Rows are points. Each copy is the shape, with its points in the same order, stretched, turned, moved and blurred by noise. Some copies are also mirrored. Which?

Shape (6 x 3)
[[-33  -4  27]
 [-15 -23   3]
 [  2 -14  18]
 [-32 -42  62]
 [-11 -13 -17]
 [ 31  41 -29]]
Copy 1 (6 x 3)
[[-32 -38  19]
 [-24 -26 -11]
 [ -3 -24  11]
 [ -8 -84  19]
 [-24  -3 -20]
 [ -5  63  25]]
Copy 1 is: only turned
Copy 2 (6 x 3)
[[-32 -14  20]
 [  8 -23  10]
 [  0 -14  -6]
 [-51 -46  -9]
 [ 18  -9  20]
 [ 29  50  -4]]
Copy 2 is: mirrored
Copy 3 (6 x 3)
[[-35 -37  20]
 [ -3 -41   6]
 [-12 -17 -14]
 [-45 -70  -2]
 [  7 -16   7]
 [  5  60 -16]]
Copy 3 is: mirrored
Copy 4 (6 x 3)
[[  7  48 -12]
 [-18  27 -25]
 [  0  18 -22]
 [ 17  54 -56]
 [-28  20  -9]
 [ -6 -19  40]]
Copy 4 is: mirrored

Shape (11 x 6)
[[  7  64  58 -14  14 -41]
 [  1  -2  83   5 -10  32]
 [ -3 -10 -19 -24   1   8]
 [-58  -9 -21 -22  75  -9]
 [ 21   0  -7 -14  -4  33]
 [  5 -30 -28  -9  -2 -26]
 [-63  29 -18  25  -5   8]
 [ 18  16 -34  20  25  29]
 [-26 -38  32   7   0  15]
 [ -4   3 -37   1 -11  26]
 [ -5 -25 -27 -24  20  -1]]
Copy 1 (11 x 6)
[[-44  69  -2  52   2  61]
 [-22 -46  12  55 -18  57]
 [-18   5 -11 -29  -4  10]
 [-85  15  24 -40  53 -42]
 [ -4 -13 -28  -4   3  36]
 [  1  24 -21 -31 -20 -25]
 [  9  13  71 -10  44  15]
 [  9   2 -23   3  56  13]
 [-17 -39  25   6 -13  -5]
 [ 15  -2   0 -23  19  19]
 [-31   7 -19 -36   2 -16]]
Copy 1 is: mirrored
Copy 2 (11 x 6)
[[ 16  15  74  -2 -98  19]
 [ 43 -27 -17 -21 -38  27]
 [-17   6  14 -21   4 -21]
 [-41  35  24 -80  25  15]
 [  8  11  -6   3 -13 -32]
 [-37  -7  31  -5  19   1]
 [-57  37 -35 -26 -35  11]
 [  3  49  -7  19   7 -10]
 [  2 -21 -31 -37   1  24]
 [-26  24 -18   1  -3 -21]
 [-28   7  25 -28  19 -14]]
Copy 2 is: only turned
Copy 3 (11 x 6)
[[-50 -43  44  29 -38 -35]
 [ 17  12  70  54  32  25]
 [ -9   2 -17  -1  22  19]
 [-73   9 -27 -35  69  -1]
 [  6  22  -3  35   3  29]
 [ 16  -1 -29  -8  33 -21]
 [-29  31  39 -46 -15 -16]
 [-12  61 -17  30 -19   1]
 [ 18  19  27   4  68  11]
 [  9  36  -6   1  -7  17]
 [-10   4 -32  -1  44   9]]
Copy 3 is: mirrored
Copy 4 (11 x 6)
[[  4  68  -6  -2 -41 -65]
 [ 41  -5  24  22 -62 -20]
 [-16   0   5  -4   5   0]
 [-65 -15  11  29  14 -43]
 [  2  16  15  12 -10  19]
 [ -6  -4 -24 -12  20 -10]
 [-55 -10 -15  -6 -49   0]
 [-24  18 -15  31  -3  28]
 [  9 -42   7   7 -32 -15]
 [-25   1  -2   0 -14  30]
 [-22  -7   1   2  19  -6]]
Copy 4 is: only turned
